Rows are points. The window is the flat piece filled in between its corners: a triangle in 3 columns, a solid with four corners in 4, and so on. A path goes straight from each point to the next, and from the last back to the first. List the points from which the path goes on through the window.

Window:
[-0.1 -0.8 1.9]
[1.2 -3.3 -4.8]
[4.4 2.6 -0.5]
Path:
(1): [3.5 -3.5 -1.5]
(2): [-0.2 -2.6 -6.2]
(3): [-0.7 -1.1 -3.3]
(4): [2.3 -3.2 -1.3]
(5): [3.5 0.8 0.8]
(6): [1.1 5.3 2.0]
(7): [-1.9 -0.8 -2.4]
(8): [4.7 -4.8 -4.3]
Through the window after points: 1, 3, 7

Window (6 x 6):
[-3.9 1.5 -3.3 -2.4 -0.8 -0.5]
[2.5 1.6 3.3 -1.1 0.7 0.8]
[-1.1 2.9 4.3 5.3 -0.5 -0.7]
[3.3 -1.2 3.8 1.7 4.2 -3.4]
[-0.3 0.4 -6.6 3.3 -2.8 0.3]
[-6.4 -1.4 -3.5 1.6 -7.7 2.1]
Path:
(1): [0.0 1.9 0.7 -1.8 -1.6 -1.5]
(2): [-3.6 -0.1 -1.3 0.8 -6.3 -1.7]
(3): [-5.4 -0.8 -2.8 3.6 -2.8 6.4]
(4): [-2.9 -0.1 -4.0 3.1 -1.4 1.2]
(5): [-2.4 4.3 -1.7 3.7 -5.2 -5.3]
(6): [-2.4 0.0 -1.6 1.1 -5.3 -1.4]
(7): [-2.4 -1.1 -2.7 2.5 -1.7 1.7]
(8): [-0.7 0.4 0.4 0.3 0.3 2.2]
Through the window after points: 2, 6, 8

Window (8 x 8):
[1.2 -0.1 -4.6 2.0 2.8 -0.3 0.0 1.0]
[-3.2 3.1 -5.7 3.2 -0.7 4.0 2.1 3.4]
[3.7 -3.5 -4.8 -4.9 -2.6 -4.7 -3.9 0.8]
[-4.4 1.7 1.5 -0.6 0.9 -3.3 -3.4 0.0]
[-1.0 8.6 1.3 -5.0 -3.8 2.6 -6.0 -2.9]
[-1.1 3.1 2.2 -5.1 3.4 7.1 2.2 2.4]
[1.6 2.0 3.5 3.6 -1.0 -0.5 -2.3 2.2]
[-1.2 -1.0 -1.2 4.0 1.6 2.2 -4.9 2.6]
Path:
(1): [-0.5 2.5 0.7 -0.4 -4.3 0.2 -4.0 -3.3]
(2): [0.2 6.7 -1.3 -0.7 -0.3 -1.7 -6.6 2.9]
(3): [1.1 3.7 -1.5 0.3 1.4 -0.4 -4.7 6.2]
(4): [-0.7 -2.0 -1.4 1.2 -4.1 -1.0 -2.8 -5.4]
(5): [0.1 0.7 0.1 -1.7 -1.7 1.9 -3.0 -1.2]
(6): [-1.5 4.9 -1.8 -3.3 -0.8 -3.8 -3.9 6.4]
(7): [-0.9 6.4 -0.5 -3.1 0.2 2.8 -3.8 1.8]
(8): [-1.2 3.6 2.0 -3.5 -1.8 3.5 -1.7 -2.4]
(9): [0.7 0.1 1.6 -1.4 -1.4 0.0 -3.5 -0.8]
(10): [3.7 3.7 -0.7 -1.1 2.2 -4.9 -5.4 4.6]
(11): [0.5 1.9 -2.9 0.1 0.2 2.4 -3.1 4.2]
(12): [-1.6 0.4 -1.5 5.0 0.1 3.8 2.7 -3.0]
(13): [-1.7 0.3 0.6 -0.2 0.0 -1.5 -2.1 -1.3]
(14): [-3.5 2.7 -1.4 -2.9 1.5 -3.0 -4.3 4.2]
(15): [-1.0 4.7 0.1 -1.1 0.7 -1.6 -4.7 2.3]
(16): [-0.1 -0.9 1.6 -4.1 -0.6 3.2 -1.1 -4.8]
Through the window after points: 7, 13

Window, 11 rows:
[1.9 -3.2 -6.2 -5.0 -2.7 0.1 4.2 6.1 -0.2 -0.6 -2.9]
[0.5 -3.4 -2.0 0.1 1.9 2.4 1.9 7.9 5.2 -5.7 -1.8]
[1.9 2.7 -5.6 -1.7 3.0 2.9 -0.6 2.4 -4.1 1.5 -1.9]
[-0.7 -0.6 6.3 -0.3 -0.5 -2.9 0.5 3.8 0.8 -4.5 1.5]
[-5.6 -2.1 -2.9 -0.7 0.6 2.1 2.8 5.4 -1.0 0.5 -1.9]
[1.7 -2.0 2.8 2.1 -0.8 0.9 3.9 7.3 2.6 0.0 -5.1]
[-0.3 -1.9 -2.8 5.5 0.3 -3.3 -5.7 -5.5 -3.0 3.0 1.5]
[-0.1 0.7 -1.8 1.6 1.8 -1.3 7.6 3.4 4.0 -2.1 -0.4]
[-1.3 -0.5 -0.6 -1.2 2.6 -1.2 -7.4 -9.1 0.1 7.1 1.0]
[-0.3 -1.5 1.8 3.7 -1.2 3.1 -0.9 -8.4 -0.5 -0.6 1.5]
[-2.1 3.4 0.7 3.6 -4.2 -0.2 -5.6 -4.7 2.6 1.7 2.0]
Path:
(1): [1.3 -2.0 -3.5 2.7 -0.4 2.9 0.7 1.7 -1.0 3.7 3.8]
(2): [-0.4 2.5 -2.8 -1.8 2.0 -2.0 -1.0 -0.1 -1.2 -2.0 -5.1]
(3): [-1.8 1.2 -1.0 0.5 0.4 -1.8 -2.8 -0.6 1.1 -1.9 -4.3]
(4): [1.3 -0.7 -2.1 -0.4 -0.3 1.4 0.3 3.2 -0.5 4.1 4.3]
(5): [-1.5 -1.8 -1.7 0.3 -0.2 3.1 2.1 4.4 -0.8 1.8 0.7]
(6): [-7.3 0.1 -3.4 -1.4 2.1 -2.3 0.2 1.2 0.0 -3.0 -6.6]
(7): [-1.5 -0.7 -0.2 0.2 -0.3 -0.9 -1.7 -1.1 1.9 -1.8 -1.9]
(8): [-0.2 2.0 0.1 1.6 -0.3 0.3 -0.9 0.4 -0.3 2.3 6.7]
Through the window after points: 1, 5

Window (12 x 12):
[1.5 0.0 0.7 -3.1 -3.1 2.0 3.7 2.2 -1.2 -1.9 6.1 0.1]
[0.6 -1.8 -2.0 5.8 5.3 5.7 4.7 -3.2 -1.8 4.1 -4.7 2.2]
[1.8 0.3 0.5 -3.3 2.4 -0.2 4.9 -5.4 -0.2 -3.1 -5.1 0.5]
[-0.5 5.4 -0.3 -2.0 -3.1 -3.5 -1.7 4.7 -1.4 -4.0 1.8 3.3]
[-3.7 -0.3 -1.8 -1.4 -2.5 -3.8 -1.9 -1.0 -2.1 1.4 4.8 0.1]
[3.1 -2.7 -4.2 0.0 0.1 5.3 1.2 -3.6 2.5 3.7 -6.5 0.7]
[1.3 -4.8 1.3 1.1 -1.8 -2.6 -4.7 0.5 -1.1 -0.8 4.6 5.7]
[4.9 3.7 -0.7 -3.3 8.6 3.5 3.3 -3.6 3.3 1.6 -3.8 -2.2]
[2.3 5.3 -0.3 0.8 -3.7 -2.1 -2.8 -4.9 1.7 -6.3 3.9 0.2]
[-4.0 -3.2 -3.6 -0.9 -1.6 -1.0 -1.8 2.9 1.4 -6.3 6.8 2.1]
[-7.3 -5.1 6.0 3.1 -0.7 5.2 -2.5 3.4 -1.0 3.9 -1.2 1.9]
[3.4 -1.3 0.4 4.2 3.7 0.5 6.1 -2.9 5.3 4.3 -7.2 -1.5]
Path:
(1): [-0.9 -0.5 -0.2 -0.1 0.0 3.1 1.4 -2.3 3.6 2.4 -1.5 3.6]
(2): [3.0 -5.9 -0.1 2.8 3.3 -0.6 2.1 -1.8 -2.9 -0.2 -4.0 -5.8]
(3): [4.7 -2.3 -2.1 1.7 1.3 -0.4 -2.5 -0.5 0.2 -1.8 -2.7 -4.2]
(4): [-0.3 -0.8 0.1 -1.6 -0.3 2.1 2.5 -1.9 0.5 1.1 0.7 4.3]
(5): [-2.2 2.6 0.6 -0.8 -1.1 0.8 1.2 0.5 1.4 -0.9 0.5 4.7]
(6): [1.5 -0.3 -0.9 -1.1 -0.4 -2.4 -2.1 2.1 -2.4 -3.4 0.5 -1.9]
(7): [-0.3 -2.6 1.6 0.6 -0.9 0.1 -1.3 1.2 -2.2 -0.3 0.7 0.4]
(8): [-1.2 -1.6 0.4 -0.7 -0.2 1.5 0.5 -1.4 2.6 -0.3 2.5 5.2]
(9): [-2.3 0.3 -0.2 -0.4 -1.9 0.7 -1.3 1.2 3.8 1.6 6.2 10.8]
(10): [-0.5 -2.5 0.4 -0.6 -1.5 -0.5 -2.8 0.4 -3.6 -2.4 1.3 -0.2]
(11): [2.1 -1.2 -0.5 1.0 -0.9 1.7 -7.0 1.2 -5.3 -4.0 1.3 -3.9]
(12): [-0.4 1.2 0.7 -2.3 0.0 -0.6 2.8 0.1 3.0 0.5 0.3 3.9]
Through the window after points: 3, 5, 7

Window, 14 rows:
[-5.0 2.6 -5.7 -0.1 0.1 3.8 -2.5 0.0 -4.2 -2.2 -1.3 3.8 -2.0 1.1]
[-1.5 -2.0 -0.2 -4.1 -1.9 0.3 -5.2 2.6 5.4 -1.6 2.9 -2.5 3.2 -0.6]
[-1.9 4.0 4.9 -5.6 2.3 -1.1 -0.9 3.0 -1.3 3.4 -3.0 2.5 6.4 6.4]
[-2.6 2.4 -3.9 2.9 -11.2 0.4 -0.7 3.4 5.3 -5.5 2.3 1.1 3.8 1.6]
[4.7 3.8 0.1 7.1 -4.5 -3.3 -2.8 -1.1 3.3 5.2 4.6 2.8 -0.6 3.1]
[-3.6 -2.4 3.7 4.8 1.4 -1.3 1.3 -0.7 3.5 0.3 -7.0 -1.8 -2.2 0.4]
[2.8 2.0 -3.5 -4.5 -2.0 3.1 -3.1 -1.4 3.8 -2.0 1.8 1.4 -0.8 0.1]
[-0.9 2.4 5.1 -2.2 -4.1 -5.3 2.2 -1.1 -3.1 3.6 -2.5 -2.9 2.7 3.3]
[3.6 0.7 4.5 -1.7 0.7 -0.5 -4.1 4.6 2.5 -0.5 1.1 2.2 -3.9 0.8]
[-4.4 -4.4 -1.3 3.1 -5.6 -0.6 0.7 0.6 1.9 3.5 -5.0 1.3 -2.5 1.8]
[-3.6 -2.1 3.1 1.9 -7.2 3.5 1.6 -1.8 1.2 -4.0 1.6 0.0 -1.2 0.2]
[3.2 -0.2 3.3 2.0 -3.9 5.3 -0.3 -1.0 -3.2 -2.7 0.2 -3.8 -2.4 3.1]
[4.9 -1.5 2.7 1.6 -3.7 -2.5 3.1 -4.6 -5.4 -0.5 0.4 -1.3 3.8 3.4]
[3.8 -0.7 -1.3 -1.1 0.5 3.1 0.6 0.1 0.7 1.1 1.7 -1.4 0.4 -4.2]
Path:
(1): [-1.0 -1.4 3.7 0.8 -6.0 -0.8 -6.3 0.1 -0.6 0.2 -2.0 1.4 0.5 -2.1]
(2): [2.6 0.1 3.0 -0.5 -4.5 0.2 -2.2 -2.9 -2.2 1.2 -1.4 2.2 3.0 -0.4]
(3): [1.1 -0.1 1.8 1.0 -2.7 -3.0 3.3 -1.1 -2.2 0.0 0.3 -2.7 1.3 4.4]
(4): [-0.9 0.4 0.8 0.2 -2.2 0.8 2.7 1.3 -0.1 1.1 0.6 -2.2 -0.2 4.1]
(5): [0.9 2.7 3.9 -3.0 -3.9 -5.8 -5.5 -4.6 -2.3 0.4 -5.0 2.7 2.9 -2.9]
(6): [-2.3 2.3 1.9 3.1 -5.7 2.9 -5.8 -0.1 -0.2 -0.9 -0.7 2.7 1.4 -1.7]
(7): [0.1 -0.7 -0.5 0.0 -3.0 -2.4 3.5 1.0 2.1 -0.6 0.3 -1.1 -0.8 6.2]
(8): [0.6 1.4 -3.6 -1.2 -0.5 2.5 5.3 0.7 1.3 0.2 2.4 -0.2 0.0 4.6]
Through the window after points: 2, 4

Window, 14 rows:
[2.5 -3.4 1.0 -2.0 -0.9 0.8 -4.5 1.9 5.0 -0.7 -1.8 8.3 -2.6 0.5]
[2.8 6.1 3.6 -1.0 0.0 -8.2 1.6 -3.0 0.6 0.4 -1.8 0.8 5.9 -1.7]
[2.0 2.8 1.0 -1.9 0.0 -1.7 -2.4 -0.3 6.1 -3.8 0.6 1.6 -6.7 -1.9]
[7.9 2.2 -1.8 2.3 0.8 2.4 -0.9 0.9 2.3 -0.2 4.0 4.9 -5.2 1.0]
[-3.1 5.1 -6.7 5.6 -3.1 4.5 -1.8 -0.3 -0.4 0.5 -6.5 -2.7 4.0 -0.8]
[0.5 -0.3 2.1 -1.9 -4.3 -5.1 -2.7 -2.8 -4.9 2.7 1.3 -0.5 2.3 -2.4]
[-2.2 4.7 -7.6 1.7 0.6 2.1 0.0 2.3 0.1 1.1 1.1 -0.7 4.5 -5.8]
[1.4 2.9 0.6 -0.1 -3.6 -3.9 6.4 0.5 -6.6 1.7 -2.2 0.0 2.6 -6.4]
[-2.4 3.3 -4.3 5.8 -2.1 6.6 1.3 -3.1 4.5 -1.2 1.2 2.1 1.6 -3.6]
[-1.1 -0.6 3.5 1.1 2.4 -1.8 -4.1 2.0 0.9 -3.6 1.9 7.2 -5.1 2.4]
[4.8 -2.4 2.0 0.1 6.5 1.7 -2.6 -1.9 1.6 0.8 0.6 5.4 -7.1 -2.2]
[0.9 -2.8 -5.7 1.0 2.9 -1.5 0.9 -2.1 4.1 -2.0 2.0 5.0 -6.2 1.3]
[-0.7 4.2 2.2 -7.0 -1.4 -2.8 3.1 -2.5 -5.2 1.8 -0.5 1.0 2.8 -0.1]
[0.2 -0.5 -5.1 2.7 -0.4 5.0 1.3 0.0 -0.8 -4.6 -0.7 -3.0 4.9 -2.3]
Path:
(1): [0.7 3.4 -3.2 1.1 0.6 0.6 -0.6 -2.4 -0.9 -4.6 -0.1 4.1 3.2 -3.4]
(2): [0.7 -1.4 -1.9 1.7 -0.9 2.6 1.3 1.3 0.6 -0.8 -0.6 -4.1 1.8 -0.4]
(3): [1.6 -0.3 1.5 -0.8 -0.2 -0.6 2.7 1.6 -1.2 1.7 0.6 -0.3 -0.2 -1.1]
(4): [0.0 6.2 -1.4 -2.1 -1.4 -1.9 -1.1 -3.8 -2.7 -2.0 -0.8 5.6 0.5 -1.4]
(5): [1.1 1.5 -1.5 1.3 0.4 0.4 -1.0 -1.0 0.4 -2.9 -0.6 4.5 -1.0 -1.5]
(6): [0.6 1.8 0.4 0.2 2.1 0.7 2.2 4.4 4.5 3.0 0.8 -1.5 -1.7 0.7]
(7): [-0.2 0.7 1.0 1.7 -1.6 3.4 2.7 2.6 1.8 0.9 1.9 -3.7 1.4 1.8]
(8): [1.8 2.9 -2.4 0.4 -1.0 -1.7 -0.3 -2.9 -0.5 0.0 -1.4 3.0 0.9 -4.0]
(9): [3.1 2.7 -0.7 0.4 -3.5 -1.8 -3.2 -6.7 -3.3 -5.2 -2.2 3.9 2.8 -2.6]
(10): [0.3 2.7 1.8 0.0 3.5 -3.0 3.8 3.3 4.1 4.8 1.3 -0.8 0.8 -1.1]
(11): [-2.2 0.1 -1.4 1.8 -1.6 -2.2 2.1 1.6 2.8 3.4 -0.2 -1.1 -0.7 -0.5]
(12): [5.5 5.4 -1.6 0.0 1.7 3.6 -3.4 -3.1 -1.2 -6.9 -2.4 6.1 1.8 -2.1]
Through the window after points: 1, 3, 9

Window:
[0.9 3.5 1.3 2.1 -3.9 -3.4 4.6 1.5 3.2 -4.1 1.2 -1.6 1.1 4.6]
[0.2 4.4 6.0 -4.6 2.1 3.2 -0.6 -2.7 8.4 -3.1 0.2 1.9 -3.4 -1.1]
[-1.9 -0.2 -1.4 -0.9 2.2 -2.3 5.2 3.5 1.5 3.6 -0.7 0.6 1.8 3.9]
[2.3 2.6 0.7 -1.3 0.1 4.5 -3.9 6.8 -1.5 -1.3 2.4 -3.3 0.5 -2.6]
[-1.0 -0.2 -3.0 -1.4 4.5 3.2 -1.1 -4.3 3.2 2.2 -2.1 -0.7 -3.4 2.1]
[4.0 -0.8 8.7 -10.7 -7.0 -1.9 0.0 5.3 -1.8 -8.3 0.3 -0.7 -4.2 7.5]
[-0.4 2.5 0.7 -2.3 -0.6 -0.3 -3.1 4.5 1.0 -0.4 -6.7 -1.1 -0.7 -2.4]
[-5.6 2.7 -1.8 -1.5 1.7 -3.6 -2.7 -2.1 2.4 -2.7 -2.0 9.9 -4.8 -3.9]
[2.2 -0.1 0.8 2.0 -2.0 3.2 -0.2 1.3 1.3 -0.1 -0.1 5.0 -1.9 -4.2]
[-4.5 1.1 1.3 -2.5 -2.7 2.5 -0.1 0.5 -4.2 1.2 -1.2 2.3 -2.6 -2.6]
[-1.7 -0.7 3.9 5.7 4.3 0.5 -2.1 -1.4 0.5 0.5 1.1 0.1 4.8 -0.9]
[10.9 4.3 1.9 0.7 -1.8 0.0 1.1 -4.1 -0.1 4.2 5.9 -4.3 2.5 -5.1]
[2.7 2.3 2.1 -7.0 -1.8 4.3 -2.3 0.6 0.6 -4.2 -1.5 0.5 2.7 -1.6]
[-1.4 -3.8 1.3 -0.2 -3.2 -4.0 -0.4 0.0 2.7 0.8 3.2 -3.2 2.6 1.0]
Path:
(1): [-1.3 0.5 0.0 -1.1 2.4 -0.3 2.1 -0.2 0.5 -0.5 0.5 -1.2 1.6 -0.9]
(2): [-1.2 -2.6 -0.8 -2.0 3.3 1.0 1.2 0.3 2.0 -2.3 -0.8 -1.3 0.2 -2.8]
(3): [1.1 7.6 3.7 -4.7 -6.0 2.5 -4.8 0.1 -1.5 -0.3 -1.2 5.2 -1.1 0.9]
(4): [-1.2 3.5 1.9 -1.6 -0.9 3.8 -0.5 -2.4 6.6 3.5 1.5 5.3 1.4 1.0]
(5): [1.4 -0.1 1.5 -1.4 1.2 0.6 -0.5 0.3 1.1 -3.3 -1.2 -0.8 -3.7 -2.1]
(6): [0.2 -0.2 1.0 -1.3 2.7 -1.8 2.4 1.5 0.9 -1.3 1.4 -0.5 -2.6 -1.5]
(7): [-1.9 3.3 -0.2 -2.9 -2.9 1.8 -3.3 0.0 1.6 1.4 -3.5 1.4 2.1 3.2]
(8): [2.1 4.5 1.8 -2.4 -0.5 -1.4 -4.1 0.2 -0.6 0.7 0.6 4.3 -0.2 2.4]
(9): [-0.7 -3.0 1.2 -1.2 0.3 2.5 2.4 1.8 2.5 -0.7 -1.6 -4.3 -0.2 -4.3]
(10): [0.7 0.0 2.0 -2.6 1.1 -1.7 6.5 1.7 -1.3 -4.4 -0.2 0.7 0.7 -2.5]
(11): [-1.1 1.3 0.6 3.4 -2.8 0.6 -9.7 0.8 2.6 4.2 0.2 -0.7 0.8 3.5]
(12): [2.8 4.0 1.7 -1.7 -1.1 1.8 -2.0 -1.9 1.9 3.5 1.3 0.2 -0.4 0.0]
(13): [1.3 -0.6 -0.1 -0.7 2.2 -0.4 2.9 -0.3 1.9 -0.9 0.2 -1.4 -0.1 -0.7]
(14): [4.2 1.5 1.0 -2.0 8.9 2.7 3.7 1.7 -3.8 -1.0 -3.5 -6.1 -2.0 -2.7]
(15): [-3.2 0.2 0.2 -0.1 -4.6 -0.2 -4.9 -0.1 4.5 0.1 2.6 3.7 0.7 0.8]
(16): [3.5 -1.5 2.0 0.5 -7.0 0.9 -7.5 0.9 6.2 3.2 0.2 0.4 -4.2 5.8]
Through the window after points: 2, 4, 12, 14, 16

Window:
[-5.5 -1.1 2.2 0.2 0.9 -2.9 -3.6 4.6 -0.1 -2.1 -2.1 -1.5 -4.2 -4.7]
[1.1 -1.3 4.3 0.0 4.3 -4.6 2.2 -1.5 -3.0 0.0 -7.9 -1.4 3.4 3.3]
[4.9 -7.1 -5.6 6.4 -1.7 -4.2 1.8 0.1 -3.9 0.8 -2.3 -1.3 -0.3 -2.6]
[2.1 1.7 -0.6 2.2 -3.4 6.0 -2.1 2.2 -1.6 5.2 3.7 -5.6 2.1 -6.2]
[2.4 -1.9 0.9 0.5 3.0 0.5 -0.9 -1.2 5.9 -0.2 -7.9 0.5 -2.6 -0.6]
[2.1 -0.7 2.9 2.0 -1.9 -1.3 -4.1 -2.3 -1.5 3.4 0.1 -0.5 -1.4 -2.4]
[3.5 -0.4 -4.1 2.0 1.9 -2.6 -0.1 -1.1 2.3 -4.5 -2.5 7.5 -0.2 -3.1]
[1.4 -5.9 1.5 -0.1 -2.7 -2.7 0.8 2.9 5.0 -2.6 1.7 -1.7 -0.5 -3.4]
[0.9 6.0 2.7 -3.9 -4.2 4.1 -0.1 -3.2 1.6 1.9 -0.9 -7.1 -0.6 -0.8]
[1.0 -1.3 -2.1 -1.7 3.9 5.9 2.2 -0.4 1.3 1.7 -0.3 0.3 -5.2 -1.8]
[4.9 0.9 -1.9 -4.6 -2.4 -7.9 2.4 4.3 6.2 0.8 0.8 -2.0 1.6 -0.3]
[-2.3 2.4 -1.3 -0.3 -4.7 -0.7 -3.8 -3.0 -2.1 5.1 -0.5 -0.9 6.5 0.6]
[-0.6 3.0 0.0 4.7 -1.6 -3.7 0.0 -4.8 1.5 4.0 0.1 -1.8 4.1 -0.5]
[4.9 -0.5 -4.1 0.5 -1.3 -4.5 -2.1 -5.2 0.4 2.8 1.7 -4.6 6.5 -2.2]
Path:
(1): [4.3 1.4 -0.4 2.9 -0.6 -0.9 -2.0 2.9 -0.9 -3.3 0.6 -3.4 4.1 2.8]
(2): [-0.6 -1.3 -0.3 0.3 -2.1 -2.5 -1.0 -1.5 0.2 3.4 -0.2 -1.2 -0.2 -4.1]
(3): [0.2 -3.5 0.2 3.1 -3.4 -1.3 4.9 -0.7 -0.9 1.9 -4.4 4.7 3.4 -7.4]
(4): [3.6 0.2 -1.2 -1.1 2.7 -1.8 -5.9 1.0 3.2 0.2 3.5 -6.5 -2.3 2.8]
(5): [1.2 -0.4 -1.1 2.3 0.0 -1.3 -3.2 -2.3 -0.9 -1.1 -1.7 -1.6 -0.1 0.5]
(6): [-1.6 -1.5 2.5 0.1 0.4 0.3 4.8 0.0 0.6 6.0 -3.7 0.6 2.8 -6.2]
(7): [0.4 -1.3 0.1 -1.1 -0.7 -0.6 2.4 -2.0 2.0 3.4 -2.5 -1.2 2.9 -2.6]
(8): [0.8 1.0 -0.1 1.6 0.0 -1.4 -3.3 -0.9 -0.7 0.4 -2.4 -1.2 0.3 1.1]
Through the window after points: 7

Window (14 x 14):
[-4.2 1.5 5.4 -4.6 -6.7 1.7 3.1 3.7 0.9 -3.5 -1.7 -2.2 -7.9 6.1]
[-0.1 4.4 -3.0 3.5 0.0 2.3 0.4 -1.8 -4.1 2.0 -0.9 4.0 3.5 1.3]
[-0.1 -1.0 -1.9 -4.5 -3.2 -3.1 -0.7 4.2 7.4 -0.2 0.4 4.1 -5.1 0.6]
[6.6 -1.3 4.1 -1.3 5.3 -3.5 2.5 -2.3 3.3 -4.7 0.5 2.9 0.9 0.1]
[-5.7 -1.4 -2.0 1.1 -1.2 -3.4 5.8 -2.3 -0.6 -2.0 1.7 -1.2 -1.8 -2.4]
[-0.3 -2.4 -1.2 -0.1 0.0 -0.7 -1.9 -3.0 5.4 -2.4 2.9 -1.2 3.2 3.8]
[3.2 -0.6 -2.4 3.0 -4.9 -3.1 -5.9 4.4 -1.0 3.3 -0.1 6.5 -2.2 0.3]
[1.0 -1.1 2.1 3.9 7.0 -4.7 7.5 -3.4 3.1 3.3 3.4 0.2 -5.6 4.0]
[0.5 -0.3 1.1 4.7 4.7 0.6 -0.2 -2.6 6.1 -5.9 -2.8 1.3 0.6 -0.1]
[-0.4 -1.1 -5.9 5.0 0.6 0.3 4.5 6.0 0.5 2.6 3.7 -4.6 -5.2 4.9]
[5.4 -2.3 0.3 0.9 5.5 4.0 -3.4 -3.3 -0.2 0.2 1.0 3.5 -0.5 2.6]
[-0.2 2.5 -6.0 -0.5 3.4 -2.5 -1.8 -0.3 -3.0 0.7 -2.6 -2.4 -4.4 5.9]
[3.7 -0.4 1.7 3.0 -2.5 3.6 -1.7 2.8 8.2 0.1 -5.1 -3.7 -2.8 -1.2]
[-0.9 7.7 1.0 1.2 -1.1 2.4 -4.5 -3.4 0.3 -1.4 2.2 0.5 -2.9 0.5]
Path:
(1): [4.9 3.1 -2.4 3.2 -3.3 0.8 2.6 -0.6 2.7 -3.8 3.2 0.1 -9.0 2.3]
(2): [1.7 0.5 -1.5 1.9 -3.2 -0.7 1.1 -2.0 2.0 -3.0 1.4 2.5 -5.8 4.1]
(3): [-1.3 -0.2 2.8 -0.2 3.8 -0.1 -0.5 4.3 2.7 1.2 -1.1 -3.0 -0.3 0.3]
(4): [-5.4 0.0 1.0 1.7 3.1 0.4 -0.4 2.9 2.6 -0.2 1.2 -2.0 0.7 1.5]
(5): [5.1 -1.2 -2.1 -0.6 -3.1 -3.3 3.0 -4.8 2.4 -1.3 0.6 1.9 -4.9 2.9]
(6): [1.8 2.2 -1.1 1.8 -1.0 -0.9 1.5 -2.4 2.1 -2.4 0.0 0.7 -3.2 3.9]
(7): [-2.0 -1.8 0.2 -1.0 2.8 0.8 -6.7 3.4 -0.5 2.9 0.3 0.6 -0.2 -0.4]
(8): [-1.3 1.6 2.0 -0.2 3.2 0.9 -0.4 3.7 1.1 0.8 -1.3 -2.1 -0.6 -0.6]
(9): [1.7 -1.1 -1.7 3.0 -2.3 -0.2 2.2 -1.1 4.1 -1.9 0.1 0.0 -4.1 2.8]
(10): [3.5 0.0 -1.3 0.2 -3.4 -0.7 4.4 -4.3 -1.4 -7.1 4.0 2.0 -8.7 4.4]
(11): [-1.8 2.2 -0.7 1.4 3.9 -1.0 -2.8 1.3 1.7 3.6 -0.9 1.3 1.8 1.1]
(12): [-2.6 1.4 0.4 1.3 2.3 -1.6 1.0 1.4 0.2 0.1 1.0 0.4 -2.1 1.5]
(13): [3.6 0.7 -2.0 0.0 -2.2 0.3 0.1 -4.3 0.2 -1.4 1.8 4.2 -2.8 4.0]
(14): [5.7 2.1 -2.2 1.0 -2.5 0.1 -0.5 -2.1 3.7 -0.6 1.1 2.7 -4.9 2.5]
(15): [-2.8 0.6 1.4 2.5 3.8 -0.1 -1.6 2.2 -4.1 2.2 -1.2 2.1 0.0 0.2]
(16): [-4.3 -2.9 -0.1 -0.8 3.8 -0.3 -0.3 3.9 -0.4 3.8 -2.3 -2.3 1.8 4.3]
Through the window after points: 4, 6, 8, 16
